Each row of a before or after table is a point. The points were changed in one or more steps. Then noise was added and the rows were shuffled. The steps act on columns, c1 being the first. Write out the steps. A step turns or swaps two columns, mirrors them in a line or flattens them onto one, adds a multiple of one to another, or multiplies or shifts one. Angles are multiples of 10 degrees, from the lower column toward the higher: turns from -170 to 170, lines from 10 to 170 but not 90. Use the fewest steps. Two steps may share a column if one is a turn and the other turns, adds or multiplies; they go together, in the order done. Otherwise the lowest column goes first.

Before, 12 rows:
[[ 4.1  1.9  3.6]
 [-5.4 -5.7  2.9]
 [ 5.6  2.4  0.0]
 [ 7.8 -3.0  4.4]
 [10.0 -4.0  6.3]
 [ 3.1  1.0  0.6]
 [10.5 -3.5  9.0]
 [-5.1 -1.9  3.5]
 [-3.8 -2.6  3.1]
 [-4.8 -6.6  1.4]
 [-0.2  0.6 -2.7]
 [ 3.1 -0.3  1.4]]
After:
[[ 3.6 -5.9 11.3]
 [-6.1 -3.9 -0.4]
 [-4.6 -8.8 -1.9]
 [ 0.8 -0.1  5.5]
 [-4.9 -4.6  0.0]
 [-6.1 -7.7 -1.3]
 [ 2.2 -5.5 13.6]
 [ 3.0 -4.8  8.5]
 [ 1.7 -1.5 -2.3]
 [ 4.2  0.4  3.5]
 [ 1.6 -2.2  3.1]
 [ 1.8 -1.0  2.4]]
Steps: turn c1 and c3 by 40 degrees; shift c2 by -2.0

Before:
[[-7.9 -1.3 -3.5  2.5 -4.5  3.5]
 [ 7.8 -6.9 11.9  4.5  2.0  3.5]
 [-4.4  1.6 -6.3  0.2 -5.9 -0.1]
 [-1.8 -2.1 -2.9  3.0 -1.8  1.3]
 [ 1.6  0.5  0.1 -1.5  0.6 -0.1]
 [ 6.5  2.6  2.6 -5.0 -4.9 -3.7]
 [-3.3 -0.6  0.1 -0.4 -6.4  4.0]
 [ 8.8 -7.9  8.3 -2.9 -1.6  3.5]
 [ 1.2  3.0  1.6 -9.3  0.7 -3.1]
 [ 4.6  0.3  0.2 -2.5  2.0  0.6]
 [ 3.0 -7.2  6.5  2.2 -2.2 -2.3]
 [-4.6 -8.8  4.3  4.7 -0.4  3.2]
 [-4.6  4.1  0.8  2.7 -6.0  1.4]
 [-5.8 -4.3 -1.1  2.2 -1.9  2.0]]
After, 14 rows:
[[ 4.6  0.2 -1.0 -2.4  2.2  0.5]
 [-3.2 -0.7  3.2 -0.3 -6.5  4.0]
 [ 7.9 -6.9 10.8  4.4  2.1  3.5]
 [-8.0 -1.1 -1.2  2.6 -4.4  3.6]
 [-1.7 -2.1 -2.0  2.8 -1.7  1.1]
 [ 8.9 -7.8  9.4 -2.9 -1.6  3.5]
 [ 1.2  3.1  1.1 -9.3  0.6 -3.2]
 [ 1.6  0.5 -0.2 -1.4  0.6 -0.1]
 [ 6.5  2.5  5.2 -5.1 -4.9 -3.7]
 [-4.7 -8.8  4.6  4.8 -0.7  3.1]
 [-4.4  1.5 -3.4  0.4 -6.0  0.2]
 [-5.7 -4.3 -0.2  2.3 -1.7  1.9]
 [ 2.8 -7.1  7.5  2.1 -2.0 -2.4]
 [-4.9  4.1  3.6  2.9 -5.9  1.4]]
Steps: add -0.5 times c5 to c3

Before (10 x 8):
[[ 3.2 -7.1 -4.8  5.4  3.1 -6.2  0.0 -9.3]
 [ 5.1 -1.2  4.3 -2.4 -8.1  3.4 -1.3 -8.5]
 [ 7.2  2.5 -2.0  1.9  0.7  6.3 -1.6 -8.3]
 [ 9.0  1.0  4.2 -5.1  5.1  2.3 10.4 -3.0]
 [ 0.6 -4.1  2.1 -6.4  0.4  4.3  4.8 -5.2]
 [ 4.8 -8.1  1.0  0.9 -3.9  2.0 -0.9 -2.5]
 [-2.9  2.6  6.9  3.8 -2.1  6.8 -0.2 -8.5]
 [ 8.1  3.8  3.9 -7.0  0.3  6.7 -2.0 -5.1]
 [ 0.1 -5.5 -6.5  1.9 -1.0 -6.1  3.6 -1.8]
 [-4.1  0.3  4.7 -2.7  4.6 -1.4  1.8 -1.5]]
After:
[[  3.1  -6.8   1.3  13.2   1.5  -5.8   0.0  10.9]
 [  4.9  -8.1  -1.7   2.6  -3.3   1.8  -1.0   2.0]
 [  0.5  -5.1   5.2   4.9  -3.2  -6.5   3.7   4.2]
 [  4.8  -0.9  -6.8  -5.9  -7.1   3.3  -1.2   6.8]
 [  8.1   3.7  -5.6 -17.5   2.4   6.5  -1.8   3.5]
 [  9.3   0.9  -5.0 -12.3   6.3   1.9  10.7   1.3]
 [ -4.0   0.7  -5.0  -6.7   4.1  -1.5   1.4  -0.1]
 [ -3.0   2.6  -9.4   9.5   0.1   6.9   0.0   5.7]
 [  0.6  -4.1  -3.8 -15.9   1.5   4.2   4.5   4.1]
 [  6.8   2.0  -0.7   4.6   2.8   6.2  -1.5   8.2]]
Steps: turn c3 and c8 by -160 degrees; multiply c4 by 2.5; add 0.3 times c6 to c5

Before:
[[ 2.1  1.7  1.3  7.5  2.0  8.6  1.3 -5.9 -7.1]
 [ 5.2 -0.8  1.1  6.5 -0.7  1.6  2.4  6.5  3.4]
 [ 0.8 -2.6  5.9 -0.8 -0.2  1.8 -1.5  1.5  7.6]
 [ 2.9  0.4  1.7  0.4  8.8  2.8 -5.5  2.2 -5.4]
 [10.2  2.0 -1.6 -1.4  0.7  2.6 -3.1 -3.1  4.3]
 [ 2.8 10.5 -3.1  7.0 -1.4 -0.4 -2.1  0.6 11.3]
 [-0.7 -5.5  0.6  8.8  4.6  5.9 -3.6  3.2  2.6]
 [ 3.8 -1.2  5.2  7.0  3.2 -2.0 -5.9 -2.4  4.2]
 [-1.8  1.4 -3.0 10.3 -4.2 -1.2 -4.2  0.3  3.2]
 [ 5.6 -4.7  7.3 -1.1  0.2 12.5 -1.2 -0.1 -5.5]
 [-4.5  2.9 -6.4  3.5  4.9  0.2  4.0 -3.1  3.0]]
After:
[[ -4.7  -4.5  -6.3   3.4   4.8   3.8   4.2  -3.0   3.3]
 [  5.5   9.3   7.3  -1.1   0.2 -11.7  -1.2   0.1  -5.4]
 [  3.8  -2.9   5.3   6.9   3.3  12.0  -5.9  -2.5   4.3]
 [  2.7 -13.5  -3.2   7.0  -1.4   6.8  -2.0   0.6  11.4]
 [ -1.6  -7.2  -3.2  10.5  -4.2  15.1  -4.3   0.3   3.0]
 [  5.3  -2.0   1.1   6.7  -0.8   8.0   2.6   6.6   3.2]
 [ -0.6   2.5   0.8   8.7   5.0   8.6  -3.5   3.1   2.5]
 [  2.8   0.5   1.9   0.3   8.7  -2.3  -5.4   2.2  -5.3]
 [  0.8   3.3   5.9  -0.6   0.0  -2.0  -1.7   1.5   7.7]
 [ 10.3  -0.3  -1.5  -1.5   0.8  -5.1  -3.2  -3.2   4.3]
 [  2.1  -2.7   1.4   7.6   2.2   2.0   1.4  -5.8  -7.2]]
Steps: add -1.5 times c4 to c6; turn c2 and c6 by -160 degrees

Before (8 x 12):
[[-2.8 -4.2 -1.4  9.7 -3.2  7.6 -2.6 -1.7 -1.8 -0.8  2.4  5.6]
 [-3.5  2.9 -8.1 -5.7 -1.3  1.0 -7.4  3.0 -0.2 -3.0  4.9  2.2]
 [-6.5  0.0  8.1 -3.5 -6.2  0.9 -1.3 -1.7 -1.9  0.1  8.1 -8.7]
 [ 0.9  5.8 -3.3  0.1 -0.8  6.4  1.6  1.1  0.2  2.5 -0.6 -3.2]
 [-2.4  7.8 -0.5 -0.3 -5.3 -4.2  2.2  5.2  8.3  0.5 -1.9  8.3]
 [-4.7 10.3 -7.3  7.4 -6.6  6.0 -0.5 -3.1 -3.6 -1.8 -1.4 -1.0]
 [ 0.8 -0.5  1.5 -1.8  5.5  4.0 -1.5  3.8 -3.0 -0.1 -0.9  8.3]
 [-5.9  8.0 -3.3 -2.6 -5.2  1.7  5.4 -6.3 -0.1 -0.3 -2.8 -1.2]]
After, 8 rows:
[[ -3.4   2.6  -8.8  -5.9  -1.1   1.1  -5.7   3.2  -0.6 -10.8   5.0   2.0]
 [ -2.5   7.6  -0.5  -0.5  -5.3  -4.0   1.7   5.1   8.3   2.4  -2.0   8.2]
 [ -4.8  10.5  -7.3   7.4  -6.8   6.0   0.2  -2.5  -3.9  -3.8  -1.7  -0.9]
 [  0.6   5.9  -3.3   0.2  -0.9   6.6   0.6   1.5   0.4   5.5  -0.6  -3.6]
 [  0.5  -0.6   1.5  -1.8   5.2   4.4  -1.3   3.6  -3.3  -1.1  -0.7   8.1]
 [ -5.9   8.1  -3.2  -2.7  -5.1   1.8   5.3  -6.1   0.5   3.3  -2.9  -1.3]
 [ -2.3  -4.2  -1.5   9.5  -3.4   7.7  -2.2  -1.6  -1.6  -3.1   2.5   5.6]
 [ -6.7  -0.1   8.0  -3.5  -6.2   0.9  -1.0  -1.7  -2.0  -0.8   7.9  -8.3]]
Steps: turn c7 and c10 by 20 degrees; multiply c10 by 2

Before:
[[ 7.2  1.4  0.5 -4.7  0.8  0.4 -6.1  1.7  3.6 -0.5  2.8 -2.9 -8.4 11.7]
 [ 0.9  2.8  2.4 -0.3 -1.7 -4.2  3.9  8.7  5.5 -1.5 -7.0 -3.8  4.5 -4.0]
 [ 6.6 -4.9 -4.5 -2.4 -0.5 -1.5 -8.3  4.4  2.5 -2.4  2.7 -0.6 -5.6  3.8]
 [ 0.0  3.0 -3.6 -6.5  5.9 -2.7  2.3  1.5  1.3 -4.8  3.9  1.3 -0.7  2.1]
 [-4.8 -2.6  2.7 -8.8  4.5 -6.4  3.9 -2.9  5.0 -9.5  7.5 -0.9  5.2 -4.6]
 [ 0.9 -3.1  1.6 -4.1  6.5 -4.0  7.7  8.5 -0.6 -2.0  4.8 -2.9  0.1  4.1]
 [-3.9 -0.5 -3.1 -7.2  2.7 -5.7  1.0 -2.8 -0.4  4.0  2.7  0.8  1.6 -7.7]
 [-3.5 -1.5 -0.5  4.3  1.6 -5.6  2.0 11.1 -2.0  0.3 -8.5 -7.2 -2.0 -1.8]]
After (8 x 14):
[[ -4.7   1.7  -3.3  -6.1  -2.6  -3.0   2.5   1.1   1.0  -5.4   3.6   1.7
   -1.0  -3.3]
 [ -6.1   6.8   1.5  -3.8  -2.9  -4.0   7.5   8.3  -0.2  -1.6   4.5  -3.2
    0.3  -2.0]
 [  0.3  -2.1  -0.3   4.6  -3.8  -6.0   1.7  10.7  -2.2   0.2  -8.4  -6.4
   -1.3   1.9]
 [  1.0  -4.6   2.7  -0.1   1.3  -4.6   4.2   8.2   6.2  -1.4  -6.8  -3.0
    4.4   2.3]
 [ -2.0   4.2   3.5  -9.4  -7.0  -6.6   4.3  -2.7   5.3  -9.9   7.0  -0.8
    5.7   5.2]
 [ -4.5   7.7   0.8  -4.8   5.3   0.5  -5.5   1.8   3.6  -0.6   2.8  -3.3
   -8.8 -10.5]
 [ -0.4   0.1  -2.4  -7.5  -3.9  -5.8   1.3  -3.0  -0.4   3.8   2.0   1.5
    1.5   6.9]
 [ -3.6   7.5  -3.9  -2.4   5.7  -1.2  -8.5   4.5   3.1  -2.9   2.7  -0.8
   -5.4  -0.4]]
Steps: turn c1 and c5 by 120 degrees; turn c2 and c14 by -150 degrees; add -0.5 times c4 to c2
